Each row is a point. Each copy is the shape, with its points in the same order, stretched, turned, moved and blurred by noise. Is it also mirrored, or only turned?

Shape, 8 rows:
[[ 1.07  0.60  0.30]
 [ 1.23  1.23  1.83]
 [ 0.03  0.27  1.57]
 [-1.52 -1.36 -1.13]
 [-2.70 -1.43 -2.16]
 [ 1.12 -0.48  0.68]
 [-0.37  0.95 -1.08]
 [-0.37 -0.72  1.06]]
Copy 1 (8 x 3):
[[-0.59  0.05  0.88]
 [-0.16 -0.65  2.52]
 [ 1.02 -0.53  1.31]
 [ 1.77  0.43 -2.52]
 [ 2.33  1.37 -3.59]
 [ 0.09 -1.01  0.62]
 [-0.23  1.41 -0.67]
 [ 1.63 -0.83  0.57]]
Copy 1 is: mirrored
Copy 2 (8 x 3):
[[ 0.50  1.22  1.21]
 [-0.27  1.64  3.26]
 [-1.33  1.33  2.04]
 [-1.55  0.63 -2.13]
 [-1.80  1.14 -3.81]
 [-0.20 -0.26  1.47]
 [ 0.23  1.87 -0.35]
 [-1.21  0.51  0.80]]
Copy 2 is: only turned
Copy 3:
[[ 1.17 -0.45  0.52]
 [ 1.07 -0.61  1.99]
 [-0.32 -1.21  1.22]
 [-1.79 -0.75 -1.56]
 [-2.99  0.01 -2.52]
 [ 0.99 -1.70  0.23]
 [-0.27  1.09 -0.22]
 [-0.90 -1.79  0.23]]
Copy 3 is: only turned

Shape, 9 rows:
[[-0.53  1.20 -1.61]
 [-0.14 -0.27 -0.99]
 [ 1.02 -0.97  1.87]
 [-0.47 -0.60 -1.93]
 [ 1.36 -0.80  1.20]
 [-1.99 -1.17 -1.12]
 [-2.05 -1.79  0.86]
 [-0.12 -1.20 -1.15]
 [ 0.94  2.53  1.73]]
Copy 1, 9 rows:
[[ 1.69  1.57 -0.89]
 [ 0.86  0.80  0.11]
 [-1.54 -1.81 -0.34]
 [ 1.55  0.74  0.39]
 [-1.04 -1.77 -0.62]
 [ 0.74  2.16  1.24]
 [-1.24  0.71  1.33]
 [ 0.82  0.14  0.99]
 [-1.03 -0.48 -2.88]]
Copy 1 is: mirrored
Copy 2:
[[ 0.36  0.37 -2.36]
 [-0.33 -0.82 -1.16]
 [ 0.12 -0.68  2.49]
 [-0.59 -1.27 -2.08]
 [ 0.24 -1.09  2.22]
 [-2.68 -1.02 -1.59]
 [-3.37 -0.48  0.48]
 [-0.80 -1.63 -1.04]
 [ 1.98  2.80  1.15]]
Copy 2 is: only turned
Copy 3:
[[-0.20 -1.54 -1.31]
 [-0.46 -1.23  0.16]
 [-0.24  1.67  1.50]
 [-0.37 -2.26  0.42]
 [ 0.06  1.13  1.11]
 [-2.21 -2.10  0.69]
 [-2.75 -0.38  1.14]
 [-0.61 -1.76  1.07]
 [ 0.36  2.56 -2.38]]
Copy 3 is: only turned
Copy 4, 9 rows:
[[ 0.89 -1.46 -1.41]
 [ 0.13 -1.59  0.11]
 [ 0.32  0.83  1.87]
 [-0.16 -2.44 -0.51]
 [ 1.05  0.83  1.84]
 [-1.38 -1.82 -0.71]
 [-2.39  0.14  0.43]
 [-0.13 -1.79  0.22]
 [ 2.67  1.53 -0.69]]
Copy 4 is: only turned

Shape:
[[ 0.30  0.21 -2.57  0.60]
 [-0.08 -0.29  1.26  3.41]
 [-0.24 -1.06 -0.67 -1.57]
 [-0.37  0.00 -0.95  0.34]
 [ 0.47  1.69  0.91  0.21]
 [-1.01  0.72 -0.05  2.30]
 [-1.38 -0.45 -0.73 -2.85]]
Copy 1, 7 rows:
[[ 0.68  0.02 -3.03 -0.16]
 [ 1.08 -3.25 -0.26  1.16]
 [-1.04  0.57 -0.76 -0.61]
 [ 0.31 -0.27 -1.18  0.33]
 [ 1.68 -0.44  0.78 -0.34]
 [ 1.28 -1.52 -0.84  1.81]
 [-1.21  2.03 -0.21  0.21]]
Copy 1 is: only turned
Copy 2, 7 rows:
[[ 1.54  2.44  1.00 -2.36]
 [ 2.86 -2.37  0.68  0.86]
 [-2.19  1.56  0.31 -1.30]
 [ 0.64  1.14  0.91 -0.90]
 [ 1.10  0.97 -1.07  1.57]
 [ 2.80 -0.34  1.65  0.34]
 [-3.07  2.48  0.88 -0.80]]
Copy 2 is: mirrored
Copy 3 (7 x 4):
[[ 1.87  0.41 -1.92 -0.68]
 [-1.16 -0.24  0.62  3.25]
 [ 0.69 -0.44  0.21 -1.34]
 [ 0.29 -0.26 -0.90 -0.24]
 [-2.21  1.57  0.36 -0.04]
 [-1.31  0.13 -0.90  1.30]
 [-0.35 -0.63 -0.13 -3.30]]
Copy 3 is: only turned
Copy 4, 7 rows:
[[ 0.27  2.61  0.15  1.21]
 [ 1.28 -2.26  2.46  1.73]
 [-1.96  0.75 -0.47 -0.49]
 [ 0.25  0.90 -0.22  0.75]
 [ 1.45  0.00  1.10 -1.94]
 [ 1.79 -0.50  0.13  1.26]
 [-1.72  1.55 -2.54 -0.82]]
Copy 4 is: mirrored

Shape (12 x 6):
[[-1.82  1.36  1.30 -1.29 -1.71  0.38]
 [-0.77  0.19 -1.61 -0.90 -1.24 -0.70]
 [ 1.68 -0.14  2.00 -0.60  1.13  2.04]
 [ 1.97  1.44 -1.64  0.43  0.59 -0.60]
 [ 2.22  2.88 -0.55  0.00 -2.11  1.14]
 [ 0.69 -0.22 -0.97 -1.87 -0.16  1.54]
 [-1.48 -0.83 -0.38 -1.55  0.03 -1.53]
 [ 2.30 -1.06  1.35  0.48  0.34  1.93]
 [-1.25 -1.18  0.42  1.07 -1.80 -1.52]
 [ 0.16 -0.91  2.06 -1.79  0.49 -0.74]
 [-0.98  1.49 -2.03 -0.90 -2.40  0.99]
 [-1.50  0.09 -0.62  0.36  0.00 -0.90]]
Copy 1 (12 x 6):
[[-0.79 -3.10  0.98 -0.08 -1.61  0.35]
 [-1.16 -0.87 -0.77 -1.54 -0.74 -0.41]
 [ 1.84 -0.11  0.23  2.20 -1.17  2.62]
 [ 1.51  2.43  0.85 -1.31 -0.88  0.57]
 [ 1.94  0.49  1.02 -0.77 -4.41  1.66]
 [-0.25 -0.23 -1.91 -0.42 -0.65  2.36]
 [-1.04 -1.22 -0.88 -1.32  1.38 -1.09]
 [ 2.26  0.12 -0.68  2.81 -1.27  1.00]
 [-0.36 -1.66  0.00  0.39 -0.49 -3.62]
 [ 1.47 -2.09 -0.56  0.41  1.15  0.20]
 [-2.02 -1.18 -0.53 -1.34 -3.27  0.59]
 [-1.31 -0.56  0.65 -0.60  0.27 -1.46]]
Copy 1 is: only turned
Copy 2, 12 rows:
[[-1.96 -0.13 -1.86 -1.28 -1.64  0.71]
 [ 0.85 -1.87 -0.31 -0.91 -1.11 -0.47]
 [-0.72  1.58  0.22  1.35  2.57  1.81]
 [ 1.53  0.26  3.07  0.02  1.00 -0.03]
 [-0.33  1.04  2.74  0.64 -1.57  2.12]
 [ 1.07 -0.96 -0.23 -0.09  0.55  1.83]
 [ 0.95 -1.36 -1.93 -1.48  0.15 -1.34]
 [-0.35  0.97  0.74  2.86  2.41  0.91]
 [-0.81 -1.35 -1.17  0.98 -0.85 -2.73]
 [ 0.33  1.10 -2.03  0.02  1.26 -0.31]
 [-0.32 -2.23  0.21 -1.08 -2.38  1.22]
 [-0.43 -1.50 -0.22 -0.92  0.30 -1.51]]
Copy 2 is: mirrored
Copy 3 (12 x 6):
[[-0.90  3.01  0.71  1.04 -1.31  0.72]
 [ 0.43  1.02 -0.73 -0.86 -1.31  1.28]
 [-1.46 -0.61  2.75  0.17  0.58  0.25]
 [-0.24 -1.95 -0.74 -0.15  0.15  1.21]
 [-0.85 -1.04  0.68  1.77 -1.46  2.90]
 [-0.93  0.19  1.17 -1.94 -0.69  1.50]
 [-0.22  1.53 -1.10 -1.73 -0.79 -0.28]
 [ 0.08 -1.56  2.64  0.11  0.00 -0.05]
 [ 2.31  0.67 -0.10  0.86 -1.89 -1.11]
 [-0.88  0.43  1.02 -1.02 -1.08 -1.59]
 [-0.17  1.66 -0.05 -0.10 -1.58  2.77]
 [ 0.61  0.91 -0.77 -0.21 -0.08 -0.08]]
Copy 3 is: mirrored
Copy 4 (12 x 6):
[[ 0.78 -1.46 -0.37 -2.62 -2.10 -0.05]
 [ 1.06  0.21 -2.03 -0.66 -1.49 -1.63]
 [ 0.79 -0.02  0.14  1.27 -0.07  3.42]
 [ 2.67  1.33  0.18  1.70 -0.30 -1.28]
 [ 3.27 -0.60  0.90  1.18 -3.69 -0.35]
 [ 1.03  1.14 -2.22  0.20 -1.66  1.53]
 [ 0.64  0.19 -2.62 -1.53  0.35 -0.73]
 [-0.10 -0.63 -0.07  2.95 -0.47  2.73]
 [-0.93 -2.04 -1.32  0.51 -0.28 -1.97]
 [ 1.31 -0.90 -1.77 -0.56  0.89  1.80]
 [ 0.96  0.17 -1.31 -1.18 -3.94 -1.34]
 [-0.15  0.18 -0.74 -0.64 -0.03 -1.78]]
Copy 4 is: only turned

Shape (11 x 6):
[[-0.79  0.08 -0.11 -0.64 -0.17  1.10]
 [ 0.19  0.01 -0.31  1.95 -1.10 -0.09]
 [ 1.00  0.11 -2.20  0.59 -1.25  0.54]
 [ 1.03 -0.67 -0.92  2.41  0.92  2.20]
 [-0.81  1.20 -1.50  0.78  1.34 -0.22]
 [-0.62  0.17  0.06 -1.66 -0.62 -1.10]
 [-2.92 -1.86 -0.30 -1.52  2.14 -1.58]
 [ 0.13  1.18 -0.47  2.51  1.23 -0.01]
 [ 0.31 -0.07 -1.26  1.01 -0.43  0.25]
 [-1.29 -1.88  0.16 -3.11 -0.35 -1.71]
 [ 2.11 -0.67 -0.60  0.63  0.89  0.87]]
Copy 1, 11 rows:
[[-1.52  0.17 -1.18 -0.06  0.18  1.72]
 [ 0.48 -0.29 -1.37 -2.22 -0.98  0.78]
 [ 0.84  0.92 -0.82 -3.34  1.29  2.10]
 [-1.94 -0.77 -2.27 -2.60  2.11 -0.37]
 [ 0.32 -2.80  0.01 -0.62  1.07  1.95]
 [ 0.44  0.41  0.57  0.45 -0.42  1.44]
 [-2.63 -3.80  3.20  1.76 -0.01  0.40]
 [ 0.61 -2.66 -1.41 -1.04  0.53  0.25]
 [ 0.13 -0.35 -0.73 -2.20  0.58  1.19]
 [-1.14  0.37  2.68  0.93 -0.36  0.63]
 [-0.52  0.59 -0.95 -1.96  2.96 -1.22]]
Copy 1 is: mirrored
Copy 2, 11 rows:
[[ 0.48  0.64  0.35 -0.49 -1.10  0.66]
 [ 1.81 -0.58 -1.29  2.05  0.50 -0.59]
 [ 1.47 -0.53 -1.90 -0.14  1.30  1.91]
 [ 1.59  2.70 -1.48  1.34  1.93  0.53]
 [-1.14  0.07 -1.60  0.71  0.36  0.13]
 [-0.10 -1.43  1.03 -1.08 -0.98  0.69]
 [-2.44  0.95  1.79 -3.08 -0.89 -2.18]
 [ 0.15  0.73 -1.16  2.91  1.77 -0.49]
 [ 1.22  0.07 -1.36  0.28  1.15  0.72]
 [-0.47 -1.65  2.41 -3.40 -1.16 -0.11]
 [ 1.48  0.68  0.07  0.42  2.77  1.14]]
Copy 2 is: mirrored

Shape (14 x 8):
[[-0.59 -0.96 -1.78 -0.03 -0.47  1.89  1.01  0.20]
 [-0.35  1.97  1.01  0.34  0.08  0.40  1.76  0.18]
 [ 1.25  1.65 -1.85 -2.23 -1.15 -2.09  0.56 -3.61]
 [ 1.02  0.63 -0.38 -1.11  0.14  1.54 -0.18 -1.39]
 [-0.41 -1.99  1.23 -0.52  1.86  0.53 -2.93 -2.38]
 [ 1.32 -0.03  0.11  2.29  2.37  0.04  0.31 -1.27]
 [ 0.46 -2.27  0.99  0.25  0.26  0.91  1.03  1.69]
 [-1.66 -0.33  2.43 -0.45 -1.58  1.82  1.24  0.40]
 [ 1.52 -0.23 -0.67  0.07  2.04 -0.96  0.55  0.65]
 [-1.61  0.50  0.44 -0.77  1.17  0.10  2.90  0.67]
 [-1.32  1.54 -2.02 -1.44  0.04  0.02 -1.18 -1.64]
 [ 0.11 -0.70  2.30 -0.47 -1.35  2.45  1.00 -0.12]
 [-1.33 -0.74 -1.09 -0.82  0.29 -0.14 -2.80 -0.43]
 [ 1.23 -0.87 -2.20  0.11  2.90  0.81 -0.75  0.66]]
Copy 1 (14 x 8):
[[-0.10  0.56 -0.62  1.40 -1.24  1.69  2.21 -0.17]
 [ 0.66 -0.20 -1.06  0.57 -0.25 -1.76  0.49 -2.37]
 [-1.62 -5.98 -1.89  0.72 -0.27 -0.80  0.26  1.21]
 [-0.78 -2.04  0.15  0.02 -1.94  1.19 -0.41 -1.04]
 [-2.30 -0.50  3.39  0.10 -1.57  0.37 -2.57  1.68]
 [-1.15 -0.72  2.89  0.63 -0.06 -0.85  1.43 -2.70]
 [ 1.35  1.42  1.08 -0.93  1.19  0.96  1.16 -0.56]
 [ 1.91  1.78 -0.52 -0.53 -1.62 -1.26 -0.10  0.58]
 [-0.96 -1.45  0.66  0.22  2.17  0.66  0.79 -2.31]
 [-0.85  1.18 -2.03 -0.05  0.45 -1.48  1.21 -1.76]
 [-2.19 -2.05 -1.72  2.99 -1.49  0.50 -0.97  0.67]
 [ 1.98  0.63  0.70 -1.59 -1.92 -0.16  0.05 -0.17]
 [-1.44 -0.63  0.40  2.81 -0.33  1.48 -1.73  2.00]
 [-2.17 -0.56  1.08  1.28  0.72  2.84  0.58 -2.49]]
Copy 1 is: only turned
Copy 2:
[[-1.43  1.12 -1.56 -0.16  0.78  2.80  0.45  0.24]
 [ 0.04  0.58  1.52 -0.27 -1.34  1.52 -0.33  0.76]
 [ 2.60  4.13 -0.34 -2.45  1.76  1.07  0.39  0.74]
 [ 0.28  1.51 -2.25 -0.93 -0.36  0.82 -0.17  1.58]
 [ 0.83  1.34 -2.31  0.13 -2.61 -2.13 -1.07 -2.51]
 [ 0.23 -0.53  0.22  1.10 -0.78  0.76 -3.13 -1.14]
 [-1.06 -1.71 -1.22 -0.06  0.21  1.31  0.70 -1.24]
 [ 0.28  0.52  0.19 -0.19 -2.54  1.46  2.29 -0.27]
 [-1.00 -0.75 -0.56 -0.65  1.29  0.39 -1.79 -0.63]
 [-1.26  0.91  1.50 -1.78 -1.02  2.25 -0.76 -1.01]
 [-0.30  3.76 -0.83 -0.79 -0.15  0.14 -0.32  0.66]
 [ 0.69 -0.12 -1.34 -0.31 -1.94  1.57  1.97  0.57]
 [-0.73  1.98 -1.72  0.37 -0.24 -1.39  0.39 -1.07]
 [-2.52 -0.35 -2.54 -0.15  1.40  0.35 -2.68 -0.15]]
Copy 2 is: only turned
Copy 3 (14 x 8):
[[ 1.12  0.36 -1.94 -0.48 -0.15  0.97 -0.34  0.47]
 [ 0.31 -0.66  1.26  0.07  0.38  0.81  0.27 -0.99]
 [-2.48  3.96  1.54  1.70 -2.15 -0.51  0.45  1.29]
 [-0.18  0.20  0.74  0.28 -0.78  0.38 -0.83  1.61]
 [-1.88  0.25  0.39 -3.61  0.05 -1.96 -2.69  0.79]
 [ 1.50  0.85  1.29  0.22  1.30 -0.99 -1.64 -0.36]
 [ 1.37 -1.54 -1.74 -0.81  1.28 -1.01  0.13  0.41]
 [ 0.29 -2.20 -0.31 -2.88 -0.60 -0.09  0.81 -0.48]
 [ 0.51  0.38 -0.05  1.07  2.24 -0.54 -0.45  0.21]
 [ 0.20 -0.14  0.68 -1.79  2.04  0.82  1.37 -0.54]
 [-2.33  2.16  0.70 -0.06 -0.96  1.25 -1.12  0.14]
 [ 0.82 -1.82 -0.33 -1.74 -0.92 -0.49  0.19  1.01]
 [-2.53  0.72 -1.03 -1.58 -0.12 -0.32 -1.82  0.10]
 [ 0.72  0.42 -0.73  0.85  2.38  0.20 -2.04  1.12]]
Copy 3 is: only turned
Copy 4, 14 rows:
[[-2.14  0.30 -0.39  1.41 -0.25  2.39  1.78 -0.24]
 [-1.09  1.52  1.56  0.07  1.07 -1.03  0.27 -0.66]
 [-0.26 -1.50 -2.24 -0.51 -1.87 -2.12  1.78  1.20]
 [ 0.21  0.27  1.18  0.79 -1.43  0.54  1.56  0.62]
 [ 2.65 -2.60  2.80 -0.84 -0.52  1.35  1.28  0.39]
 [ 1.73  0.30  0.60  1.33  2.02  1.00  1.57 -1.51]
 [-0.29  0.86  1.13 -0.61 -0.37  2.10  1.49 -2.95]
 [-2.73  0.15  3.51 -0.22 -0.22  0.23  0.81 -1.82]
 [ 1.32  0.74 -1.08 -1.05  0.70  0.80  1.20 -1.31]
 [-2.25  1.11  0.61 -1.61  1.50  0.25  2.19 -0.78]
 [-0.66 -1.18 -0.25  0.10 -0.17  0.26  0.34  2.35]
 [-1.13  0.38  3.64  0.39 -1.48  0.12  1.70 -1.54]
 [ 0.46 -1.87  0.39 -0.37 -0.35  1.71 -0.13  0.91]
 [ 1.80  1.27 -0.90  0.13  0.84  3.08  1.30 -0.22]]
Copy 4 is: mirrored

Shape:
[[ 2.95 -0.21  0.67 -0.40  1.82  0.14 -2.39  0.56]
 [-0.15  0.22 -1.37 -2.58 -0.87 -0.06  1.23 -1.39]
 [ 0.81 -0.59  0.46  2.13 -1.30 -1.21  1.41  0.19]
 [-0.07 -0.32 -0.13 -0.96 -0.77 -0.12 -1.14  0.50]
 [-1.11 -0.01  0.38  2.06 -0.85 -2.29  0.98 -0.41]
 [ 2.39 -2.18 -0.03 -0.96  0.38 -0.79 -1.23  1.35]
 [ 1.09 -0.48  0.59 -0.21 -0.15 -2.43  0.64 -0.38]
 [ 1.88 -2.37  0.54  1.04  3.31  0.06 -1.00  1.03]
 [-0.65 -1.81  2.58 -0.08  1.68  0.08  0.21  0.04]
 [ 1.45 -0.20  0.12 -0.48  2.21  0.12 -0.77  2.18]
 [-0.08 -1.25  1.69 -0.14 -0.14 -0.81  0.03  0.46]
 [ 0.15  0.58  0.98  2.43 -1.36 -0.75  0.82 -0.76]
 [ 0.46  0.70 -0.16  1.85 -1.81 -0.09  2.12 -0.92]
 [-0.67 -1.84  1.00  1.57  0.18 -1.18 -1.12 -0.49]]
Copy 1:
[[ 3.77  1.34  0.06 -2.81 -0.47  0.59 -3.03 -1.68]
 [-2.73 -1.26  1.62  1.34 -0.69  0.11 -1.16  0.98]
 [ 0.29 -0.15 -1.49  0.97  2.01 -0.13  2.44  2.68]
 [-0.83 -0.11  0.55 -1.27  0.51  0.92 -0.90 -0.40]
 [-0.94  1.14 -1.89  0.58  1.09  0.26  3.78  1.30]
 [ 2.44  0.86  1.55 -0.35  0.34  2.06 -2.77  1.16]
 [ 0.08  0.74 -0.81  0.91 -0.41  1.41  0.27  1.83]
 [ 6.39  3.17  0.82  0.48  0.55  0.47 -0.93 -1.10]
 [ 2.50  2.44 -2.23  2.33  1.24  1.08  0.55 -1.57]
 [ 4.57 -0.45  1.25 -0.84 -0.01  0.46 -1.45 -1.39]
 [ 0.31  0.65 -1.60  0.80  1.04  1.44  0.44  0.08]
 [-0.74  0.07 -3.06 -0.17  1.78 -1.01  2.92  1.35]
 [-1.40 -1.31 -1.80  1.02  1.72 -1.48  2.49  2.50]
 [ 0.56  3.64 -1.38 -0.23  1.38  0.70  1.94 -0.66]]
Copy 1 is: only turned
Copy 2:
[[-2.45  0.92  1.39  2.55  0.06  0.05 -0.50  1.23]
 [ 3.32  1.41 -0.29 -1.37 -2.52  0.18 -0.06  0.02]
 [-0.29  0.21 -1.41 -0.46  2.89 -0.46  0.76 -0.68]
 [-0.14  0.02  0.35  0.00 -0.89  1.45 -0.38  1.06]
 [-0.02 -0.34 -1.39 -1.48  2.74 -0.24  1.65  0.62]
 [-0.59  0.39  0.96  2.04  0.70  1.73 -1.30  2.00]
 [ 0.23  1.18 -0.88 -0.29  1.67  0.16  0.67  1.10]
 [-1.46 -0.67  0.73  4.11  1.27 -0.48 -0.18  2.17]
 [-0.11 -0.45 -0.75  3.00 -0.59  0.39  1.41  1.27]
 [-1.24  0.28 -1.29  2.29 -0.01 -0.82 -1.85  2.52]
 [-0.29  0.01 -0.76  1.29  0.35  1.08  0.58  1.06]
 [-1.00  0.16 -1.04 -0.91  2.13 -0.83  1.81 -1.43]
 [ 0.73  0.63 -1.58 -1.51  1.35 -1.49  1.08 -2.27]
 [-1.10 -1.25  1.31  1.15  1.68  1.36  1.88  1.07]]
Copy 2 is: mirrored
Copy 3, 14 rows:
[[-0.18 -0.18 -0.96  1.75 -0.22  0.43 -2.15 -0.18]
 [ 2.43  2.10 -1.09  0.17  0.65 -2.12  1.26  0.23]
 [-0.45  1.19 -0.39 -2.24 -0.21  0.87 -0.07 -0.13]
 [-0.14  0.78 -0.38  0.10  0.21 -1.43 -0.69 -0.02]
 [ 0.55  0.76 -0.02 -3.01 -0.48 -0.41 -1.01 -0.59]
 [-0.62  0.33 -2.31  0.80 -0.60 -0.39 -0.75  1.10]
 [ 0.75  1.80 -1.75 -1.27 -0.48 -0.38 -1.10  0.30]
 [ 0.12 -1.41 -1.80  1.03 -2.59  0.76 -0.93  0.12]
 [ 0.23  0.52  0.17 -0.06 -3.36 -0.17 -0.57  0.49]
 [-0.43 -0.18 -1.51  1.80 -1.27 -0.91 -0.85 -1.41]
 [-0.48  0.99 -0.65 -0.63 -1.58 -0.63 -0.81  0.57]
 [ 0.21  1.18  0.98 -2.40  0.16  0.63 -0.64 -0.42]
 [ 0.98  1.84  0.44 -2.34  0.98  1.06  0.89 -0.84]
 [ 0.06 -0.67  0.06 -1.91 -1.53 -0.10 -1.91  0.86]]
Copy 3 is: only turned
Copy 4, 14 rows:
[[ 1.28 -0.09  0.77  0.70  0.49  4.52 -2.46  1.32]
 [-1.09  3.57  1.04  1.00 -2.25 -0.18  1.35  1.30]
 [-1.98 -1.48  0.10 -2.40  1.27 -0.92 -0.32 -1.01]
 [-0.22  0.95  0.04  0.30  0.12  0.74 -0.31  0.91]
 [-2.31 -2.08 -0.99 -2.27 -0.15 -1.73  0.38  0.46]
 [-0.64  1.20  2.11  0.29  1.42  1.91 -2.95  0.36]
 [-1.33  0.59  0.52 -1.28 -1.33  0.13 -1.73  0.46]
 [ 1.57 -1.87  2.62  0.46  1.39  2.22 -1.43  2.43]
 [ 2.41 -0.30  0.85 -0.90 -0.78 -0.42 -0.90  3.64]
 [ 1.97 -0.18  0.92  1.32  0.62  1.90 -1.14 -0.09]
 [ 0.62  0.31 -0.04 -1.46 -0.26 -0.74 -1.25  1.50]
 [-1.32 -2.09 -1.04 -2.90  0.36 -0.52  0.53 -0.13]
 [-1.87 -0.85 -0.45 -2.34  0.30 -0.80  1.79 -0.88]
 [-0.95 -2.03  0.07 -1.25  0.70 -0.16 -0.75  2.90]]
Copy 4 is: only turned
